Every row gives one point. To make a cloud, some directions were put in groups of two or more. Within a group, all points are equally far from the middle, so they leave a hole (a ring in 2 directions, a hollow ball in 3). The other directions are filled evenly. Then the cloud was stretched, turned, moved and blurred a little. How many holes are there, and how many directions does each take, smallest first?

Cloud (15 x 2):
[[-0.41  0.66]
 [-0.51  0.53]
 [ 0.43 -0.42]
 [ 0.45 -0.39]
 [-0.26 -0.31]
 [-0.56  0.26]
 [-0.47  0.59]
 [ 0.46  0.27]
 [-0.48 -0.02]
 [ 0.44  0.32]
 [-0.14 -0.40]
 [ 0.41 -0.44]
 [ 0.28 -0.49]
 [-0.33  0.70]
 [ 0.48 -0.36]]
Holes: 1 (2)

Cloud:
[[-0.36 -0.20]
 [-0.02  0.82]
 [ 0.53 -0.15]
 [-0.03 -0.04]
 [-0.02  0.37]
 [ 0.16  0.65]
 [-0.13  0.75]
 [ 0.60 -0.16]
 [ 0.59 -0.16]
 [ 0.20  0.80]
 [-0.31  0.02]
 [-0.66 -0.36]
 [ 0.35 -0.24]
 [ 0.38  0.52]
 [-0.79  0.01]]
Holes: 0

Cloud (19 x 3):
[[-0.27 -0.71  0.22]
 [-0.17  0.29 -0.59]
 [ 0.10 -0.44  0.35]
 [-0.26 -0.38  0.46]
 [ 0.15 -0.38 -0.27]
 [-0.30  0.26  0.50]
 [-1.04 -0.58 -0.25]
 [-0.55 -0.84  0.10]
 [ 0.04 -0.33 -0.53]
 [-0.53 -0.75  0.15]
 [ 0.19 -0.40 -0.05]
 [ 0.28 -0.32  0.12]
 [ 0.19  0.22 -0.43]
 [-0.17 -0.87 -0.40]
 [ 0.47  0.18 -0.11]
 [-0.18 -0.06 -0.74]
 [ 0.13  1.03  0.08]
 [ 0.30 -0.04 -0.26]
 [ 0.15  0.82 -0.18]]
Holes: 1 (2)

Cloud, 19 rows:
[[ 0.68 -0.18  0.18]
 [ 0.02  0.16 -0.63]
 [ 0.64 -0.02 -0.71]
 [ 0.11 -0.48 -0.15]
 [-0.58  0.31 -0.44]
 [ 0.29 -0.53  0.35]
 [-0.77 -0.07 -0.42]
 [ 0.09 -0.23 -0.34]
 [-0.80  0.11 -0.52]
 [-0.09  0.06 -0.49]
 [-0.61 -0.58  0.09]
 [ 0.36 -0.62  0.27]
 [-0.31 -0.44  0.14]
 [-0.55  0.09 -0.39]
 [ 0.76  0.22 -0.40]
 [ 0.53 -0.12 -0.76]
 [ 0.20 -0.09  0.68]
 [ 0.61 -0.70  0.16]
 [-0.18 -0.37  0.14]]
Holes: 0

Cloud (28 x 4):
[[ 0.12  0.29 -0.62  0.22]
 [ 0.04 -0.05  0.88  0.52]
 [ 0.21  0.37  0.24 -0.47]
 [-0.22 -0.10 -0.09  0.67]
 [ 0.14  0.25 -0.59  0.34]
 [-0.36 -0.06  0.71  0.25]
 [-0.72  0.57 -0.22 -0.37]
 [ 0.00 -0.24 -0.32  0.62]
 [-0.03  0.31 -0.51  0.53]
 [-0.77  0.33  0.18 -0.37]
 [-0.45 -0.41 -0.31 -0.27]
 [-0.40  0.87 -0.12  0.25]
 [ 0.15 -0.08 -0.44  0.61]
 [-0.43  0.89 -0.13  0.19]
 [-0.20  0.42  0.01  0.77]
 [ 0.01 -0.07 -0.37  0.66]
 [-0.47 -0.02  0.65  0.06]
 [-0.39  0.58 -0.60 -0.11]
 [-0.32 -0.03  0.25  0.62]
 [ 0.16 -0.19  0.92  0.38]
 [-0.45  0.03  0.72 -0.11]
 [ 0.21  0.53  0.67  0.68]
 [ 0.49  0.07  0.73  0.63]
 [ 0.01 -0.71 -0.19 -0.05]
 [ 0.25 -0.38  0.84  0.14]
 [ 0.37  0.47  0.21 -0.16]
 [ 0.10  0.18  0.33 -0.62]
 [-0.29  0.16  0.76 -0.40]]
Holes: 2 (2, 2)

Cloud:
[[ 0.50 -0.16 -0.07 -0.54]
 [-0.13 -0.26 -0.66 -0.55]
 [-0.17 -0.20 -0.73 -0.05]
 [ 0.34 -0.18  0.10 -0.73]
 [ 0.40  0.23  0.02 -0.64]
 [-0.13 -0.44 -0.02  0.27]
 [-0.50  0.22 -0.08  0.62]
 [-0.15 -0.38 -0.47 -0.04]
 [-0.03  0.32  0.99  0.17]
 [ 0.13 -0.49 -0.22 -0.35]
 [-0.63  0.50  0.22  0.18]
 [ 0.10  0.29 -0.84 -0.55]
 [ 0.38  0.14 -0.21  0.53]
 [ 0.58 -0.04 -0.29 -0.07]
 [-0.37 -0.19  0.74  0.48]
 [-0.09 -0.29 -0.19 -0.84]
 [-0.09  0.01  0.99  0.51]
 [ 0.40  0.28 -0.60 -0.46]
 [-0.68  0.09  0.64 -0.01]
 [-0.30  0.67  0.07 -0.26]
 [-0.62 -0.03  0.59  0.37]
 [-0.03 -0.09  0.85  0.60]
 [ 0.18  0.12  0.55  0.73]
 [-0.37  0.00  0.88 -0.35]
 [-0.20  0.16 -0.69 -0.76]
 [ 0.36 -0.30  0.16  0.32]
 [ 0.33  0.27  0.18 -0.63]
 [-0.13 -0.13 -0.84 -0.18]
 [-0.37  0.51 -0.21 -0.57]
 [ 0.39  0.27  0.00 -0.64]]
Holes: 2 (2, 2)
